Each row of a before or after table is a point. One or more steps were done to the points. Then noise was added and the rows were shuffled. The steps act on how far a point lies along the listed directions, d1 being the first. Write out the steps. A step turns or swaps two directions, mirrors them in a line or flattens them onto one, adds a multiple of one to another, or multiplies one. Angles are multiples of 10 degrees, from the lower direction toward the higher: turns from -170 to 170, lines from 10 to 170 but not 90. Use the fewest steps. Two steps may share a direction if one is a turn and the other turns, adds or multiplies; they go together, in the order done. Otherwise the lowest direction goes first.

Directions:
(1): [-51  35]
(2): [-35 -51]
Before (10 x 2)
[[  2  -8]
 [  5 -26]
 [  3  10]
 [ 26 -12]
 [ 31  -3]
 [  3   6]
 [ -7  15]
 [ 12 -40]
 [ -7  19]
 [-22  -6]]
After (10 x 2)
[[  17  -82]
 [  93   -6]
 [  12   32]
 [  35 -119]
 [ -19   58]
 [   9   24]
 [ -65  -19]
 [   4  -25]
 [  76  -35]
 [ -18   44]]
Steps: multiply d1 by 3; multiply d2 by 3

Directions:
(1): [-46  13  72   3]
(2): [-39  68 -37   2]
(3): [ 41  37  22 -63]
(4): [-47 -37 -20 -60]
Before (11 x 4)
[[ -6  27   1   3]
 [-34 -37 -42  61]
 [ 23 -21 101  -3]
 [ 46 -16  50  41]
 [-28 -37 -43  21]
 [  9 -51 -41  10]
 [-29  -4 -58  -1]
 [-22 -43 114 -17]
 [  6 -22 105 -20]
 [  0  27 -39  68]
 [ 31 -26  46  65]]
After (11 x 4)
[[-49 -72  17   6]
 [-47 -59  25  30]
 [ 16  13 -43 -46]
 [-20 -10 106  36]
 [-39 -30 -54 -20]
 [ 47 -32 -10 -43]
 [-43  -5 124   8]
 [-37 -25  89  30]
 [-14 -21 -28 -83]
 [-19   4 -19  -7]
 [ 14  -2 -17 -61]]
Steps: turn d1 and d2 by 20 degrees; turn d3 and d4 by -110 degrees

Directions:
(1): [ 11  38 -76 -57  30 -32  48 -18]
(2): [ 50  -2  66 -52  58   0  14  45]
(3): [ 13  35  42  -2 -81 -45  56   9]
(4): [ 31 -25 -33   0 -31  86  53  36]
(5): [-52 -75  26 -46  -2   1  41 -47]
(6): [ -2 -30 -27 -66 -51 -21 -60  49]
Before (13 x 8)
[[ 14  11  -5 -37  -6 -17   7  10]
 [ 11 -17  25   4 -10 -13 -28  16]
 [ 17  49  45   5 -42 -56 -34  24]
 [  6  33  35  72 -70 -22 -18  10]
 [ -7  18  19  15   8  -1  18   0]
 [ -2   9  -8   7  25   6   0 -23]
 [ 14  16  87 -13 -36 -60 -32  34]
 [-19  -6  28  -8  -5   9  26 -21]
 [  2  27  10  66 -14   4 -30   1]
 [-16  37 -27   3   1 -41 -48 -29]
 [-23  26 -19  14  26  -4  -4 -24]
 [ 11  21  40 -10  29 -10 -15   7]
 [  4   5  -8  27 -20  17  40 -28]]
After (13 x 8)
[[ -9  49 -36 119 -83  -7 -70  -1]
 [-30  38 -77  17 -12 -37 -91 -28]
 [ 46  35  82 -38  24 -30  -1  43]
 [ 35  74  28  12 -61 -61 -59  52]
 [-31  19 -43  22  22  -1 -24 -26]
 [-20  -2 -37  53 -18  28  29 -54]
 [ -2  20  21  11   8  -4  18   6]
 [ 42  30 112 -42 -51 -81 -32  70]
 [  4  47 -36 103 -18  11 -69   4]
 [ 19 -12  35  -6 -13 -14 -24  28]
 [-35 -29  35 -23  -7   7  37 -37]
 [  0  10  -9   3  23   8  -2 -21]
 [ 25  18  14 -47  -8 -21  16  19]]
Steps: multiply d2 by 2.5; turn d2 and d3 by 20 degrees; add -0.5 times d4 to d6; multiply d5 by 2

Directions:
(1): [ 28  49  54 -58  15  39 -45  44 -41  61  -2]
(2): [-40  -2 -30 -38  62  39  68   4 -48 -13  65]
(3): [ 47 -16 -69   8   4  -8  53  18 -37  64 -68]
(4): [-26  14   4 -16 -32  85   4 -51 -29 -45 -76]
(5): [ 10 -89 -11   6 -68  61 -17  41 -10  13  43]
Before (10 x 11)
[[  12   -2  -28   11   61  -67   19   -4   27   21   68]
 [ -26  -21   65  -21   -6   49  -12   40  -22   -3   76]
 [  39    0   36  -50   14  -28  -21   38    6   51  -16]
 [  25  -85  -20   12  -63    9   18   35   34   20   46]
 [   1   17  -32  -23    0  -20   29   25   -1   60   -5]
 [ -17   29   42  -10    5    6    1  -43    0  -43   -6]
 [  16  110   -1  -64   60   24   44   -5  -62   37  -55]
 [  30    5   -7   11    0  -62    1   -6   21   25  -26]
 [  43 -113  -32    3  -89   32  -26   44  -17   25    1]
 [  20 -102    8  -14 -121  104  -56   33  -17   21   26]]
After (10 x 11)
[[  -8  -20  -42   -4  -36    0   28   13    9   32   -2]
 [ -60   10   42   26   19  -25   23  -27   19  -66   46]
 [  26    4   -4  -27   38   10  -10    8  -12   46   34]
 [   4   47  -15    4   37  -66   62  -43   40   -5  -42]
 [   7    4   51  -26  -13   24  -15   -2  -18  -12   22]
 [ -38   30  -31   37   24  -93   40 -112   58  -85  -40]
 [  -1  -79   -6    2  -32  -17    5    6   40  -19    6]
 [  -4   16  -55   27   28 -101   40  -63   24  -40  -74]
 [  35  -15    0   -8  -24  -11  -11   16   -1   39  -17]
 [   1  -84  -39    5  -76   78   35   38  -25    7   50]]
Steps: turn d1 and d3 by -20 degrees; turn d1 and d5 by 140 degrees; multiply d2 by 0.7; multiply d4 by 0.4

Directions:
(1): [ 48  -1  18 -61  64 -33  13 -36  50  47  14  30  45 -39]
(2): [ -9  17 -28  14 -50 -34 -18  -3 121  -9   8 -41   8  22]
Before (14 x 14)
[[  62   -5   15 -101  109  -42   32  -51   68   74   22   58   65  -66]
 [  -7  -30   -7   29  -11   41  -18   14  -78  -20   -3   15  -36   27]
 [  12    1  -10  -10   14    8    0   -5  -33    6  -10   -7    0    8]
 [ -18   -1  -11   26  -26   16  -12   -6  -42   -2    6    5  -29   27]
 [  26  -13   12  -27   55   13  -15  -26  -36   45    6   44   23  -20]
 [ -19    7  -49   48  -93  -14  -21   17   90  -46   -3  -39  -15   35]
 [  -4    0   -8   34  -76    3  -10   17   14  -14   -1  -29  -14   29]
 [ -31   17   -1   29   -5   36  -15   43  -67  -24   -8    1  -32    8]
 [ -17    1   -1   23    0   36  -10   16  -86  -48   -9    4   -4    1]
 [  31  -13   29  -25   53   -2   22  -25  -22   34    3   46   30  -36]
 [ -20   -3  -15   15   -8   19    0   22  -86  -28  -20    7  -17    4]
 [   4   -1    0   12  -24   -8   -9    7   26  -22  -14  -35    7    0]
 [ -27  -25   -1   11   -7   52  -17   16 -112  -22  -32   22  -24   15]
 [  12  -29    2   24   -7   40   -3   37  -96  -40  -19   17  -22   -5]]
After (14 x 14)
[[   5   13  -33  -16  -14  -46   -9   -4   80    2   -1  -15   30   -5]
 [  10   22  -18   -8   -5  -23  -20  -17   91  -23   10  -20   43   -2]
 [  57   -9   28  -37   21  -15   12  -18    0   39   13   26   28  -21]
 [ -35    5  -29   51  -53   14  -44   15    5  -12   -3  -23  -18   40]
 [  32   -6  -24    1  -32  -36  -14    0  109  -17    2  -19   20   -9]
 [ -80   -9  -32   84  -74   67    2   64 -123  -66  -27  -17  -72   49]
 [  21  -15   15  -15   26   -2    5   -6  -20   -1  -11   -7   13  -23]
 [  12    3   -3  -11   -4  -19  -11  -35   44   26   22    9   11    7]
 [ -35    0  -14   56  -65   22  -10   14   -2  -32  -13  -22  -23   32]
 [  10   30  -13  -23    8  -25  -19    4   91   14   10   -9   24  -14]
 [   9    8  -22   -6   -7   -5   -9    1   10   -2   -6  -27   -4   21]
 [  -1    3  -29  -25  -29  -26  -32  -21  119    2   -9  -11   32   13]
 [  61  -20   20  -60   82   -5   26  -25  -45   31    3   63   30  -58]
 [  31  -12  -22  -12   -1  -22  -22  -26   95   17   18   -1    8   19]]
Steps: turn d1 and d2 by -160 degrees

Directions:
(1): [  6  75   3 -51  20 -50 -48 -88  -2 -30  -7 -45 -31 -29  30  32  88 -21
 -13 -37]
(2): [ -70  -12  -27   39    2   13  -19  -56 -109  -42  -41  -26  -35   64
  -35  -45  -12  -13   42    4]
(3): [ 10 -25 -28  36 -55  -6 -71 -12   4 -54  44 -43  67  15  61 -20 -15  95
 -22 -33]
Before (12 x 20)
[[  7 -45 -10  23 -30   7 -16  37  26   8  12  13  28   4  10 -10 -24  40
   -2  12]
 [ 22  23   9 -21  -8 -17 -20 -24  36  -2   4 -14  23 -30  28  33  35  19
  -17  -9]
 [  5  22  -4 -17  20  -7  24   4   3  18 -22  23 -25   2 -32   5   7 -44
   -4  -9]
 [-25   9 -21  -5   9 -17 -49 -72 -48 -37   3 -34 -28  24   8   1  30  -2
   13 -22]
 [ 12   5  27 -12  11  -2  10  23   8  17   7  11  -5 -12  -5   6   2 -20
    0  14]
 [ -7 -61 -24  43 -30  30   2  29 -16 -10  -2   4  33  17 -12 -25 -58  39
    6   9]
 [-11  24 -25  -9  14 -15 -20 -46   9  -7   1 -28  12 -10   8   9  40   4
    6 -27]
 [ 49  25  14 -39  14 -34  19   2  59  27   6   4  -6 -45  15  38  34 -21
  -17 -16]
 [-17  -3 -18  14 -15  -2 -25 -36 -22 -53  -6 -32  -4  20   4 -14  12  39
   -4 -21]
 [  4   7   9  11   3 -11 -15 -24   2  -4   7  -7 -12   0  15  10  17  -9
    1  -2]
 [  8  -1 -16   4  -4 -15 -46 -36  -6 -54  21 -39  20   8  41  -1  15  49
  -23 -36]
 [-25 -18 -10  15 -19  11 -35 -28 -64 -33 -22 -23   0  25   5 -30 -13   4
   21   5]]
After (12 x 20)
[[   2   22  -11  -14   14  -24  -42  -57  -14  -50    6  -41   -6    1
    30    9   37   21  -19  -37]
 [  13   22   14  -38   17  -25    2   -4   38   30  -16   17  -31  -33
    -5   29   43  -32   -2   10]
 [ -41   10  -22   11   -1   -5  -26  -66  -55  -62  -26  -38  -32   32
   -11  -20   26   15   11  -21]
 [  89  -19   14  -17  -25  -20   17   71  122   36   54   19   62  -57
    50   37  -11   44  -45  -15]
 [  25   -7   26   -6   -1    2   10   44   28   20   20   16   16  -15
     5    5  -12    0   -8   13]
 [ -23   21   -2  -23   35   -5   19  -45  -39    3  -51   -1  -56   -8
   -46   12   27  -60   21    7]
 [   5   -9    4   25   -7   -5  -19  -14    0   -9   14   -7    2    7
    21    2    2    8    1   -1]
 [ -56  -25  -42   36  -12    1  -65  -73  -95  -63    0  -45  -14   64
     1  -35   -4   26   30  -20]
 [   8  -22  -15   20  -13   13   15   38    7   10    1   24   20   20
   -18  -18  -39    7   -9   -8]
 [ -60   -3  -17   17   -2    8  -39  -70 -120  -50  -54  -37  -38   49
   -20  -43    2  -26   43    5]
 [ -12   -5  -35   16   -6   -2  -28  -28    6  -16   12  -29   37    5
    15   -7   10   36    4  -26]
 [  45    9   12  -20  -21  -13  -18    6   71    7   25   -4   51  -43
    45   37   21   43  -32  -11]]
Steps: swap d1 and d3; multiply d2 by 2

Directions:
(1): [ -19   -1  -35   19  -28 -121   12   23   32   16   97   29   -6    7
   72  -50   28   -8   34  -11   11   16   31  -18   14  -37   -1  -26
  -12   64   42   36]
(2): [ 15   3  25  36 -57   9 -44 -58  47 -20  15  44  38  15   0   6  16  57
  52  38  -3 -39 -61 -58 -15 -25  20 -78 -19  13 -82 -51]
(3): [  3  38  -6  -2  20  -9  20   7 -42 -17  -5 -71 -13  32  -5  46  75 -28
  11  -4 -35  96  -6   7 -48  30  74 -59  19  77 -22 -44]
Before (13 x 32)
[[ -7 -28  -8  -4  -2  -1   3  23  16  -6 -13   9 -22 -15   3 -15 -18 -18
  -31 -24  15  -2  32  13   3  10 -20  34 -11 -16  14  14]
 [-24 -15 -31  -4  16 -62  14  42   9  44  33  36 -15 -31  52 -45 -36  -1
  -21 -28  15 -20  34  17  56 -13 -68  51   9  -3  65  43]
 [  9 -29  33 -17  -3  43 -16 -33  19 -22 -35  35  20 -11 -24  -9 -51  38
   -4  16  27 -77 -23   1  29  24 -35  46  -5 -74  -5   0]
 [ -8 -15  14 -10  16  18   3   1  14   7 -38  21 -10 -45  -1 -47 -53  -7
  -45  -5  36 -56  18   8  40  -1 -61  71  10 -59  12  44]
 [-10   1 -24  15 -22 -31  -7  -7  36 -23  37  24  18   1  29 -22   2   1
    5  16  -9  -8  -9 -24  -6 -19   0 -45   0  23 -35  -1]
 [ 31 -13  18 -31   1 118 -15 -22  10  -1 -71   6  -6 -12 -56   9 -68  15
  -40  13   6 -58 -22 -10  16  22 -53  62  -3 -90  -4  15]
 [ -1   8 -10  -2  21 -49  10  -2 -13  -6  34 -22 -17  36   0  37  72 -17
   21   6 -30  50 -15 -31 -41 -13  53 -62   7  63  -9 -37]
 [ -7   3 -21  31 -31 -82   1  11  27  19  42  25  15  -4  38 -48   8  34
   32  14  20 -12  28 -23  -1 -29  -4  -5 -13  24  25  21]
 [-11   6 -33  51 -72 -83 -34 -12  35 -12  57  23  28  23  58 -18  63  45
   84  34  -9  -3 -22 -41 -10 -17  57 -83  -6  75 -47 -48]
 [ 15  11  14   0 -21  27 -12 -25  21 -34 -21  12  23  30  -1  20  28  28
   21  34 -42   1 -42 -25 -17  10  37 -67   5  13 -69 -60]
 [ -9  -2  10  35 -48 -55  -8 -11  17 -10  61  12  12   8  51  12  64  31
   69  31  -1  27 -10 -38 -17 -14  23 -75   9  68 -12 -25]
 [ -2   0   9  11 -12 -14  -4 -19  14 -12  17  -2 -18   2  11  12  24   4
   39  11   3   5 -14 -24 -11 -27  17 -58 -11  46 -14 -14]
 [  9  16  33  12   2  36 -28 -41   8 -14 -18  -4  27  17 -22  40  36  23
   28  40  15   7 -56 -21 -39   1  48 -55  -7  10 -83 -74]]
After (13 x 32)
[[ 38  -8  27 -14 -19 121 -29 -49  24 -12 -65  20  11  -8 -52  17 -52  35
  -22  25   2 -67 -46 -30   6  15 -39  26  -9 -80 -37  -8]
 [  4  26  18  -3  28  31  -1 -21 -23 -11 -23 -45   8  21 -24  55  55  -7
   11  25   4  53 -35   5 -50  22  65 -46   5  31 -58 -73]
 [ 13  22   1 -10   4  20  14  -2  -3 -34 -27 -26   7  33  -7  30  47  -3
    8  22 -51  46 -24  -3 -29  23  52 -58  20  35 -47 -59]
 [ -7   5 -22 -18  48 -53  33  27 -35   2  23 -41 -34  29   1  32  67 -44
   -3 -10 -26  63  14  -1 -34  -3  43 -22  15  55  30 -11]
 [ 16 -21  38  -6 -20  43 -28 -50  23 -33 -33  37  31   0 -24   6 -27  54
   18  29  20 -67 -46 -16  13  21  -8   6  -9 -51 -39 -34]
 [ -7   4   5   6   3 -14  11  -4  -5 -11  13 -21 -28   2  11  16  33 -13
   29   3   0  30  -3 -15 -16 -15  23 -49  -5  56   0 -12]
 [ -7   9 -24  12 -14 -33  -3   0  23 -25  37   5   9   7  29 -15  16  -6
    3  12 -16  13  -8 -22 -15 -11  14 -52   3  34 -35  -6]
 [ -4 -34  -3   3 -17   6  -8  12  27  -8  -7  27 -15 -19   3 -21 -25  -1
  -19 -19  19 -22  19   0   6  -1 -24  29 -19 -27   4  13]
 [ -5  12 -20  34 -31 -86  -1   7  28  15  40  21  15  -2  39 -46  22  32
   36  14  12  -3  22 -27  -7 -29   6 -14 -15  33  11  10]
 [-14   8  -5  23 -22 -65  13   9 -10  -6  54 -21  -7   7  51  22  77  -2
   55  15 -10  64   7 -14 -25   3  29 -65  23  84  12 -16]
 [ -5 -18  33  12 -11  25 -18 -31  37  -1 -28  51  12 -38   2 -45 -53  26
  -21  15  38 -78 -12 -21  37 -14 -53  32  -3 -56 -32  20]
 [-15  19 -45  37 -41 -91  -7  13  -5 -12  50 -27   5  28  54  -4  84  10
   66  15 -19  59   3 -17 -25   7  80 -77   9 103 -26 -45]
 [-17 -21 -18  10 -11 -58 -10  15  38  44  43  70   4 -31  52 -48 -40  29
   -1 -11  16 -58   7 -11  63 -32 -74  27  -3 -11  36  31]]
Steps: turn d2 and d3 by 40 degrees
